Each row is a point. Examples show where two turns around zero, p and q, send a point. Write where each new point lands after one turn and then the other. Backwards means that the second turn is done in reverse. Each puzzle has new turns, and all numbers are rounded.

Turn p:
[-1.7 -3.3 -0.3] -> [-1.6 -3.3  0.7]
[3.2 0.8 0.0] -> [3.2 1.0 0.1]
[-0.3  5.7  0.6] -> [-0.5  5.5 -1.6]
[2.6 0.2 1.2] -> [2.4 0.8 1.3]
[ 1.6  0.2 -2.7] -> [ 1.9 -0.7 -2.4]
[-5.5 -3.8  1.2] -> [-5.5 -3.5  1.9]
Turn q:
[-1.8 -0.7 -3.2] -> [-1.7 -1.0 -3.2]
[-1.1  2.1 -1.9] -> [-1.4  1.9 -1.9]
[-0.7 -3.9  5.1] -> [-0.1 -3.8  5.2]
[ 1.7  4.6 -1.6] -> [ 1.1  4.7 -1.7]
[ 1.9 -2.1  1.6] -> [ 2.2 -1.8  1.6]
Where do these land?
p, then q: [-2.3 -0.4  0.1] -> [-2.2 -0.8  0.0]
p, then q: [ 3.1  2.8 -5.2] -> [ 3.5  1.3 -5.6]
p, then q: [-3.2 -0.1  1.5] -> [-3.4 -0.2  1.1]
q, then p backwards: [-1.6  1.2  2.2] -> [-1.4  0.2  2.6]
q, then p: [ 4.1 -3.4  1.3] -> [ 4.4 -1.9  2.8]

Turn p:
[ 3.6 -2.1 -0.7 -1.7  3.5  2.3] -> [ 3.2 -3.3  0.3 -2.0  2.7  2.4]
[ 1.8  2.8 -1.9  1.0  2.3  1.2] -> [ 2.0  2.2 -1.5 -0.7  3.1  1.3]
[ 1.0 -3.4 -1.9 -1.2 -3.8  4.4] -> [ 0.7 -2.4 -1.0  0.1 -4.2  5.2]
[-3.0  3.8  3.7 -0.4 -2.2 -2.2] -> [-3.0  4.1  2.8 -0.6 -1.8 -3.2]
[-1.1 -0.4 -2.9 -3.1  1.8  1.5] -> [-1.8 -1.7 -2.0 -2.7  1.6  2.2]
[-3.4  2.5  3.6  4.5  1.6 -3.7] -> [-2.2  3.3  2.4  4.0  2.4 -4.8]
[ 1.2 -3.1  0.0  0.9 -3.2 -3.5] -> [ 1.3 -2.2 -1.2  1.8 -3.8 -3.0]
Turn q:
[ 1.7 -2.8  3.0  4.2  0.9  0.5] -> [ 1.4 -3.0  1.7  4.5  1.9  1.1]
[ 0.2 -1.1  2.6 -4.5 -2.4  0.4] -> [ 0.7 -1.3  3.4 -3.2 -3.2  0.0]
[-1.9  1.5 -1.5  0.5 -1.1 -2.5] -> [-2.0  1.6 -1.4  0.6 -1.2 -2.3]
[-1.5 -6.2  3.0  3.1  1.4  4.3] -> [-0.7 -7.3  0.7  2.3  1.7  4.2]
[ 0.6  2.4 -2.4 -0.9  2.8 -1.8] -> [ 0.2  2.9 -1.5 -1.6  2.6 -2.0]
[ 2.1  0.1 -5.7  2.0  0.8 -2.5] -> [ 2.4  1.7 -5.3  1.2  1.2 -2.8]
[ 0.0  0.7  1.6  0.8 -1.3  3.9] -> [-0.2  0.1  1.1  0.7 -1.0  4.2]
[-1.3  5.3 -0.5 -5.3 -1.1 -2.4] -> [-1.9  5.2  1.5 -4.6 -2.1 -2.5]
Where do these land?
p, then q: [-2.9  2.4  3.1  4.0  1.6 -3.6] -> [-3.5  2.5  1.6  3.7  2.9 -3.4]
q, then p: [ 2.5 -1.1 -0.2 -1.4  1.6  4.1] -> [ 2.4 -1.8  1.1 -2.3  0.9  3.5]
p, then q backwards: [ 1.3  0.3  3.6  2.3 -3.8 -3.5] -> [ 2.1  0.8  1.2 -0.1 -4.3 -4.7]
p, then q: [-2.9 -2.0  0.2  2.0 -0.6  1.2] -> [-2.3 -1.4 -0.9  2.7 -0.1  1.6]
q, then p backwards: [ 2.2 -0.8 -3.3  0.3  1.9  1.3] -> [ 2.7  0.6 -3.4  0.4  1.7  0.1]
q, then p backwards: [ 2.2 -3.4  1.3 -1.2  0.5 -1.2] -> [ 2.9 -2.4  1.7 -0.6  1.4 -1.3]
p, then q: [-2.5  4.7 -4.7 -6.1 -1.2  1.6] -> [-3.1  2.4 -2.6 -7.8 -2.4  1.4]

Turn p:
[-0.2  2.7 -1.7 -6.3 -2.5 -1.4  2.1 -0.2  1.7] -> [-1.0  2.5 -2.2 -6.0 -2.6 -2.3  2.0 -1.1 -0.4]
[-3.6  1.1 -1.5 -3.1  1.0  0.7 -3.7  2.0 -4.5] -> [-4.0  1.7 -1.1 -2.0  1.5  1.7 -4.0  2.0 -4.1]
[-3.8  0.1 -1.9  1.4  1.1 -1.5  1.6  0.4  2.7] -> [-2.6  0.0 -3.0  1.1  2.1 -1.4  2.1  0.7  2.4]
[-3.0  3.3 -2.3  0.0  0.2 -2.1 -1.4  1.7 -4.7] -> [-3.2  3.7 -2.1  1.4  1.0 -0.6 -1.8  0.9 -4.5]
[ 8.0 -6.2 -1.2  3.0  1.4  0.4 -1.0  2.6  1.7] -> [ 7.8 -6.4  0.0  2.3 -1.5 -1.3 -2.5  2.7  1.3]
[-0.8  2.0 -1.3 -5.1  1.9  0.0  1.5 -3.0 -0.6] -> [-0.2  1.9 -1.3 -5.1  2.4  0.0  0.9 -2.8 -1.4]
[-0.6  1.2 -1.1  2.1 -2.8  1.9  1.8  1.8 -0.2] -> [-0.2  1.5 -1.7  2.0 -2.7  2.1  1.7  1.3  0.3]
[ 0.9  2.5  6.5  2.5 -0.8 -0.7 -3.1  0.6 -0.8] -> [-0.7  2.3  7.1  2.7 -1.0 -0.6 -1.2  0.8  0.2]
[ 3.1 -0.5  2.6  1.7  2.3  2.1  1.5 -2.9  2.4] -> [ 4.1 -0.9  2.9  0.3  1.8  1.2  1.7 -1.8  3.0]
[-2.9  0.4 -2.8  1.4 -2.5  1.0 -1.6  1.8  1.8] -> [-2.8  0.8 -3.2  1.3 -1.9  0.9 -1.3  1.6  2.4]
[ 1.4 -1.7  7.5  2.8 -1.1  0.7  1.2  2.1  0.1] -> [ 0.6 -2.0  6.9  2.7 -1.8  0.8  2.9  2.4  0.4]
[ 1.6 -5.0 -2.8 -0.5  1.8 -1.1  1.0 -6.8  0.5] -> [ 2.3 -5.2 -2.3 -0.8  2.6 -0.5 -0.4 -6.5  0.5]
Turn q:
[ 0.5 -5.3 -1.5 -1.6  1.5  1.5  2.3 -4.0  1.2] -> [-2.3 -5.2 -1.0 -0.5  0.9  2.4  2.4 -3.8 -0.4]
[-0.6 -2.7  0.3  1.6 -0.8  3.0  1.9 -5.4 -0.6] -> [-2.5 -1.6  1.0  2.4 -1.1  3.2  1.9 -4.1 -2.4]
[ 2.0  3.4  1.8 -1.4  4.2  0.3 -4.3  2.4  3.4] -> [ 3.5  2.1  1.5 -1.6  3.3  0.5 -2.7  0.5  5.9]
[ 0.3 -0.7 -4.5  2.3 -0.3  0.8  3.1 -0.8 -1.7] -> [-0.1 -0.3 -4.1  1.3 -0.3  2.0  2.4  0.3 -3.3]
[-5.5  2.7 -3.3 -1.2 -3.3 -0.2 -1.3  2.6 -1.9] -> [-3.7  3.1 -3.2 -0.7 -3.4 -0.7 -3.2  4.0 -0.6]
[ 1.5  0.4  0.4  0.9 -0.9 -2.4 -1.4 -2.8  1.4] -> [ 1.3  0.0 -0.3  1.9 -0.1 -2.2 -0.7 -3.3  0.6]
[ 0.6  3.9  5.4 -2.9  2.4 -3.1 -1.5  5.4  4.6] -> [ 2.7  2.7  3.8 -3.6  1.7 -4.5  0.0  2.6  7.0]
[-2.7  0.2 -1.0  0.3 -1.0 -3.2 -3.1  4.3 -5.1] -> [-1.2  1.0 -0.9  0.0  1.0 -3.3 -4.5  5.3 -3.2]
[ 0.4 -0.2  1.5  2.3  0.1 -1.8  0.0  1.8  2.5] -> [ 1.2  0.0  0.9  2.2  0.6 -2.2  1.5  1.3  2.1]
[ 1.2  0.7 -1.9 -2.3 -3.6  0.2  0.4  1.0 -2.8] -> [ 1.1 -0.3 -1.5 -2.4 -3.5 -0.3 -1.5  1.0 -2.9]
[ 1.1  3.1  4.2 -0.6  4.2 -1.4  1.0 -0.3  0.8] -> [ 1.4  3.2  3.2 -2.1  3.6 -1.2  1.7 -1.5  1.7]
[ 1.2 -5.4 -1.3  2.6 -2.5  6.2  3.0 -4.3 -1.7] -> [-1.3 -4.6  0.7  3.2 -2.9  6.2  2.7 -2.4 -4.5]
Where do these land?
q, then p: [-2.1  5.7 -8.7  0.9  1.3 -1.1  1.8 -4.4  0.8] -> [ 0.8  6.0 -9.0 -0.1  1.4  1.7 -1.5 -3.8  0.8]
q, then p: [ 0.8 -0.7 -2.3 -0.8  2.3  3.4 -2.9 -4.3 -1.1] -> [ 0.5 -0.5 -0.1 -0.8  2.3  4.8 -3.7 -2.5  1.6]
q, then p: [ 2.3 -3.2  1.0  0.8  3.0 -1.0  0.0  1.4 -0.5] -> [ 2.3 -3.2  1.2  0.0  2.9 -0.6  0.5  1.6 -1.0]
q, then p: [-0.6  3.0  2.8  1.7  1.4  2.5  0.2  2.1  1.7] -> [ 1.4  3.1  2.5 -0.4 -0.4  0.4  2.3  2.4  2.6]
p, then q: [ 0.8 -3.3  1.3  0.5  1.8  1.6  2.1  0.4 -2.6] -> [ 0.5 -2.7  2.0 -0.4  1.5  2.5  1.4  1.2 -2.6]
q, then p: [-1.2 -3.4  1.4  0.7 -6.6 -0.8  1.2 -0.2  6.7] -> [-2.7 -4.1 -0.8  3.7 -5.4 -2.4  4.1 -1.9  3.6]
q, then p: [ 0.7 -3.2 -0.4 -2.0  1.7  2.8  1.9  1.8 -1.6] -> [ 0.1 -3.1  0.1 -2.8  0.4  2.9  0.8  2.3 -1.7]
p, then q: [-3.2 -1.2  2.3  1.2 -0.8 -1.1  0.4  1.7 -1.2] -> [-3.1  0.6  1.4  1.4  0.3 -0.4  1.4  2.8 -1.0]
q, then p: [ 1.7  7.7  2.9  0.9  1.5 -0.5  0.8 -0.4 -2.7] -> [ 3.0  7.4  3.1 -1.7  0.4 -1.2  0.1 -1.1 -1.8]
q, then p: [ 0.8 -0.7 -3.3  2.0 -4.8 -1.9 -0.3  2.0  1.3] -> [ 0.7 -1.3 -3.4  3.5 -4.1 -2.1 -0.9  0.6 -0.5]
p, then q: [-0.1 -0.6  2.9 -5.9 -0.8 -3.9 -5.2 -0.1 -0.7] -> [-3.6 -0.5  3.2 -2.6  0.3 -5.2 -5.4 -0.8  0.1]
